Rows are points. The last column is the point's height on a tilted bowl or saddle (a function of degree 2), plus a little noise. Count its main directions that bend up, bend down and stay straight.
In the rows, zero is written as 128.

Points (15 x 4)
[[136 126  83 119]
 [126 100 124 122]
 [158 130  71 109]
 [ 47 123 158  50]
 [168 114 158 103]
 [154 113 127 123]
 [106 138 132 116]
 [130 124 128 126]
 [128 141 128 124]
 [112 155 146 108]
 [155 132 135 122]
 [132  77  98 109]
 [ 71 129 117  91]
 [ 99 147 148 103]
 [144  94 119 119]]
Directions: 0 up, 3 down, 0 straight

Points (25 x 5)
[[ 90 163 126 132 116]
 [132 130 145 138 123]
 [102 148 167 127 115]
 [125 108 152 129 119]
 [ 74 116 141 107 106]
 [147 169 130 126 111]
 [177 108 105  99  92]
 [114 116  86  80  85]
 [111 136 121 135 125]
 [ 97 140 143 132 123]
 [170  97  70 115  78]
 [142 104  86 122 103]
 [118 168 134 111 118]
 [128  45 163 131  66]
 [137  85 108  93  90]
 [141 119 154 102 110]
 [110 107 126 128 121]
 [160  64 147 112  78]
 [117 157 155 131 118]
 [102 144 100 147 113]
 [103 135 121 112 121]
 [153 100 143 173 105]
 [138 128 115 144 122]
 [ 88 180 139 102 107]
 [125 123 135 163 120]]
Directions: 0 up, 4 down, 0 straight

Points (45 x 7)
[[118 125  85 110 119 165 172]
 [163 139 170 148  76 102 111]
 [ 94 111 129 162  91 160 109]
 [133  88  84 130 106 124 166]
 [129 204 145  81 162 138 104]
 [133 119 108  93 109 161 144]
 [135  94 122 114 133  95 122]
 [121 127 129  86 109 136 137]
 [197 164 166  98 100 121  84]
 [145  95 147 126 138 106 117]
 [152 125 101 115 106 125 133]
 [106 155 138 143 125 131 125]
 [122 189 138  95 137  70  75]
 [117 133 127 146  91 102 100]
 [174 122 151 167 146 129 127]
 [119 136 141 118  76 145  95]
 [127 119 151 172 124 120 127]
 [ 81 109  95 164 131 113 141]
 [111 125 112 113 165 107 108]
 [112 171 122 115  91 117  93]
 [125 165 118 121 140 101  93]
 [171 107 102 123 168 104 105]
 [136 123  86 139 140 105 122]
 [157 110 119 142 105 152 125]
 [ 72 105  91 136 166 119 152]
 [155 153 128 141 140 116  98]
 [107 136 128 109 114 152 135]
 [174 126 142 206 160 138 170]
 [ 61 127 133  92 125 150 183]
 [156 111  98 162 105 159 144]
 [145  90 159 109 127 120 110]
 [113 107 120 140 128 173 142]
 [111 117 145 104 145 145 118]
 [113 129 144 162 109 130 114]
 [156 120 106 127 151 150 126]
 [128 108 126 152  99 125 123]
 [119 200 108 139 165 158 144]
 [ 87 152 152 113 147 129 151]
 [175 161 138 111 103 133  78]
 [100 103 127 133 121  75 101]
 [137 165 159 133  81 122  74]
 [153 117 102  60 122 140 151]
 [148  96 105 145 120 147 151]
 [103 135 124 157 124 158 143]
 [ 90 114  88 118  69 131 137]]
Directions: 3 up, 3 down, 0 straight

Points (44 x 7)
[[173 128  84  85 133 103 118]
 [148 143 117 100 118 178  89]
 [115 105 110 105 136  88 123]
 [124 101 144  70 162 120 114]
 [120  81 105 143 131 156  90]
 [107 123 149  99 134 125 127]
 [107  98 144 140  49 139  59]
 [104  81 122 192 128 106 117]
 [125 140 148 125 172 122 120]
 [163 148 102  96 126  63 104]
 [126 145 128 106 106 128 127]
 [ 95 125 138 146 110 164  95]
 [142 145 113 137 127 118 125]
 [102 121 121 163 134 147 112]
 [115 136 107 107 110 139 124]
 [120 127 138 179 118  89 124]
 [195 109 132 128 112 143  70]
 [114 108 131 131 138 156 106]
 [162  90 161 132 121 140  83]
 [111 134 125 175 135  87 128]
 [114 149 103 140 131 144 117]
 [164 146 121  84 147 126 129]
 [127 165 135 123 128 131 124]
 [144 168 130  86 134 111 135]
 [125 128  83 169 112 115 106]
 [129 103  96 158 147 116 117]
 [162 155  69  78 180 134 113]
 [ 85 152  96 165 117 110 116]
 [ 52 109 118 102 137  99 101]
 [114 126 107 110 148  96 132]
 [165 121 109 103 109 149 103]
 [122 128 114  93 203  92 108]
 [144 110 158 141 164 166  68]
 [157 151  92 144 157 114 109]
 [163 126 135 138 112 111 111]
 [ 59 163 114 117 131 135 111]
 [150 171  98 148 131 177  60]
 [113 110 175 120 131 152  94]
 [141 120 148 128 133  98 127]
 [125  90 133 196 127 118 111]
 [135 141 154 134  92 103 113]
 [145 103 108 111 128  87 117]
 [ 84 139 103 124 156  93 124]
 [156 127 135 154 113 126 106]]
Directions: 0 up, 5 down, 1 straight

Points (70 x 9)
[[128 135 109  76 145 163 144 124 131]
 [132 147 111 143 128 140 134 108 124]
 [112 139 153 121 151 126 138  85 136]
 [149 104 116 120 105  88 133 155 119]
 [164 115 114 131 114 122 163  86 138]
 [ 97 146 179 125 101 124 139 143 127]
 [ 85 173 128 170 156 117 138 175 187]
 [173 103 118 149  96 131 123 107 140]
 [158 113 131  98 110 133  73 113 155]
 [108 106 112  99 111 104 159  98 121]
 [159 100 164 122 129 161 134 145 109]
 [160 119 110 168 133 121  84 151 170]
 [122 153  82 119 108 128 169 165 135]
 [108 122 155  69 138 167  69 125 175]
 [120 159 138  92  78 114 163 140 166]
 [127 126 137  99 159 127 161 149 135]
 [ 67 126 118 166 159 148 113 114 178]
 [111 173  88 150  94  97 135 140 114]
 [128 108 175 111 130 124 124 173 115]
 [173 104 143  99 118 125 116 130 129]
 [ 92 203 172 140 178 103 108  96 213]
 [181 124 133 133 106 111 109 139 155]
 [ 97 126 131 136 118 136 118 103 122]
 [107 138 132 115 152 109 128 181 150]
 [123 123 154 114 143 162  80 144 150]
 [ 90 130  77 145 130 159 131 179 132]
 [142 121 161 127 162 133 132 111 115]
 [ 85 115 116 111 140 147 106 124 141]
 [119 141 163 129 160  73 118 128 140]
 [161 125 173 181  97 119 162 166 171]
 [133 139 159 176 136  93 141 143 142]
 [ 91 110 129 139 108 141  84 124 130]
 [133 155 121 136 106 169 186  99 123]
 [117 159  98 139 130  98 112 153 134]
 [125 153  89  61  97 166 178 128 130]
 [144 100 130 107 156 150 132 155 132]
 [133 135 176 142 132  78 103 115 125]
 [129 103 137 144 135  65 138 129 106]
 [ 96 183 162 122 182 104 110 111 208]
 [134  97 145 123 132 139 146 136 111]
 [ 96 114 115 169 121 163 100 111 141]
 [125 108 131 161 117 154 155 107 133]
 [117 134 128 114 123 115 115 153 129]
 [150 144 133 105 156 162 191  91 129]
 [131 154 145 133 143 151 124 150 141]
 [171 125 113  78 102 145 193 115 140]
 [119 127 118  85  94 121 137 161 132]
 [104 139 121 119  70  73 136 109 136]
 [147  99 160 121 118  74  91 179 124]
 [146 138 137 156 124 106 119  84 143]
 [ 96 146 143  94 123 130 156 115 140]
 [128 131 128 117 137 126 126 163 136]
 [152 112 113 122 102 129  79 168 153]
 [107 128 108  93 131  98 136 170 123]
 [ 95 129 120 116 137 139 143 116 131]
 [106 131 153 102 114 135 138 187 154]
 [102 186 182 130 122 154 100 119 113]
 [102 163 134 151 120 126 116 102 124]
 [120 151 112  66 165 154 117 157 182]
 [147 139 126  82 168  89 138  81 188]
 [149  82 151 154 134 125 130  82 125]
 [114 145 159 120 119 115 169 115 133]
 [157 120 149 108 128 126 112 172 146]
 [107 138  83 125 184 174  97 112 192]
 [114 108 143 139  88 127  81 151 132]
 [121 149 183 169 138 172 148 112 100]
 [ 83 107 119 149 151 142 185 128 170]
 [112 134 106 149 134 159 145 135 134]
 [145  92 156 118 179 161 127 136 124]
 [162 147 147 107  91 148 162 122 128]]
Directions: 5 up, 2 down, 1 straight
